Each point is reached from the start by the listed moves, each made once or not at all, plus a little noise. Is the number of moves made odd or even? Then give how often each move was made.

Moves:
(1): [ 1.48 -0.32 -1.10]
(2): [ 0.67  2.08 -0.58]
Start: [1.53 0.55 0.71]
Points:
[2.11 2.49 0.17] => odd (0, 1)
[ 3.01  0.28 -0.54] => odd (1, 0)

Moves:
(1): [ 1.02  1.11  0.32 -1.37  0.82  0.22]
(2): [-2.19  1.89 -0.15 -0.44 -0.63  0.32]
(3): [-0.74  0.47  2.75  0.07  0.47  0.53]
(4): [ 1.19  0.48 -0.08  2.77  1.27  1.21]
(5): [-1.16 -0.33 -0.78 -0.77  1.77 -0.24]
(6): [ 0.17 -0.20 -0.20 -0.72 -0.40  1.33]
Start: [0.80 0.57 0.06 0.61 0.24 0.26]
Points:
[-0.33  3.75 -0.62  0.82  3.58  1.76] => even (1, 1, 0, 1, 1, 0)
[-1.37  2.51 -0.19  0.07 -0.42  0.64] => odd (0, 1, 0, 0, 0, 0)
[ 2.07  1.93 -0.33  1.38  4.13  1.39] => odd (1, 0, 0, 1, 1, 0)
[3.02 2.22 0.25 2.06 2.31 1.56] => even (1, 0, 0, 1, 0, 0)

Moves:
(1): [ 2.02 -0.08  0.95  0.02 -0.01 -0.19  0.17  1.37 -2.02]
(2): [-0.81  1.11 -0.10 -0.29 -0.27  1.36 -0.91 -0.22 -0.34]
(3): [-0.82  0.78  1.72  0.43  0.28 -0.54  0.26 -0.38 -0.34]
(4): [ 1.22 -0.61 -0.47  1.96  1.67  0.34 -0.85 -0.93 -0.21]
(5): [-0.96 -0.03 -0.55 -0.02  2.17 -0.98  0.83  2.07 -0.02]
(6): [-0.25 -2.18  1.65 -0.22 -0.05  1.27 -1.57  0.97 -0.19]
(7): [ 0.71  0.73  0.39  0.14 -0.04  0.69  1.38  0.39  1.06]
(8): [ 0.06  0.96  0.60  0.27 -0.72 -0.86 -0.79  1.53  1.06]
(9): [ 0.80  0.36  0.43 -2.07  1.07 -0.29 -0.60 -0.36  0.47]
Start: [-0.73 -0.48  0.92 -0.78  0.55  0.97 -0.60  0.02 -0.25]
Points:
[-2.02 -1.16  4.07 -0.46  2.95  1.46  0.34  3.05  0.27] => even (0, 0, 1, 0, 1, 1, 1, 0, 0)
[ 2.37  0.36  3.49  1.82  2.46  1.29  0.36  0.47 -1.78] => even (1, 0, 1, 1, 0, 0, 1, 0, 0)
[-0.06 -1.11  2.29 -1.28  5.09  3.29 -2.27  1.91  0.55] => even (0, 1, 0, 1, 1, 1, 1, 0, 1)
[ 4.02  0.85  2.83 -0.48  2.57  0.64 -1.38  2.08  0.16] => odd (1, 0, 0, 1, 0, 0, 1, 1, 1)
[ 2.27 -3.30  3.03  0.97  2.14  2.38 -2.86  1.37 -2.66] => odd (1, 0, 0, 1, 0, 1, 0, 0, 0)
[-0.05  0.29  1.31 -0.67  0.54  1.60  0.81  0.43  0.82] => odd (0, 0, 0, 0, 0, 0, 1, 0, 0)

Moves:
(1): [-0.74 -0.33  0.28 -0.40 -1.01  0.01 -0.26  0.44 -0.06 -0.68  0.51  0.01]
(2): [-0.85 -3.06  0.31 -1.11  0.79  0.07 -0.63  0.95 -0.49  0.82 -0.32  1.55]
(3): [-0.26 -0.10  1.76 -0.56 -0.71  0.43 -1.17  1.94 -0.22 -2.69 -1.62 -0.28]
(4): [ 1.07  1.12  1.26 -0.51 -0.90 -0.55  0.77  1.67 -0.38 -0.88 -0.64 -0.34]
(5): [-0.22  0.50  0.01 -0.11  0.74  0.80 -0.39  0.20 -0.39  0.72  0.29  0.48]
(6): [ 0.12  0.88  0.75 -0.05  0.32 -1.29 -0.59  1.47 -0.54 -1.77 -0.65 -0.57]
(7): [ 0.34  0.43 -1.80  0.79  0.45  0.40  0.24  0.42  0.32  0.65  0.07 -0.90]
(8): [ 2.86  1.75 -1.70 -1.10  2.80  0.91 -1.83  1.38 -0.90 -0.85  0.72 -1.12]
(9): [ 0.44  0.05  0.53  1.13 -0.66 -0.10 -0.33  0.31  1.43 -0.05  0.00  0.27]
(10): [-0.21  0.36  0.22  0.91 -0.10  1.13 -0.49  0.32 -0.78 -0.14  1.00 -1.96]
(11): [ 0.49  0.48 -0.98  1.41  1.44  0.46  1.78 -1.87  0.14  0.90  0.87  1.23]
(12): [ 0.43  0.07  0.92  0.09 -2.26 -1.01  0.18  0.46 -0.51 -0.53 -1.28  0.60]
Start: [ 1.36 -0.33 -1.36  1.23 -1.06 -0.96  0.13  0.68 -0.11 -1.23  0.88 -0.31]
Points:
[ 2.98 -0.61 -3.56  0.20  3.35  2.22 -2.06  4.17 -1.61 -2.27  1.28  0.72] => odd (1, 1, 1, 0, 1, 0, 1, 1, 0, 0, 1, 0)
[ 3.05 -0.29 -1.69  0.73  3.84  2.85 -2.53  3.59 -2.89 -2.41  1.89 -0.35] => even (0, 1, 1, 0, 1, 0, 0, 1, 0, 1, 1, 0)
[ 2.00  0.71 -1.90  3.68  0.46  0.15  1.27 -0.71  1.05  0.28  2.12  1.60] => odd (0, 0, 0, 0, 1, 0, 0, 0, 1, 0, 1, 0)
[ 0.35 -2.60  0.06  1.07 -1.94 -0.06 -1.10  2.65 -2.18 -0.51  0.60  0.58] => even (0, 1, 0, 0, 1, 0, 0, 0, 0, 1, 0, 1)
[ 4.50  2.15 -1.85  1.41 -0.86  0.98 -2.94  5.23 -2.16 -4.64 -0.26 -3.99] => odd (0, 0, 1, 0, 0, 0, 1, 1, 0, 1, 0, 1)
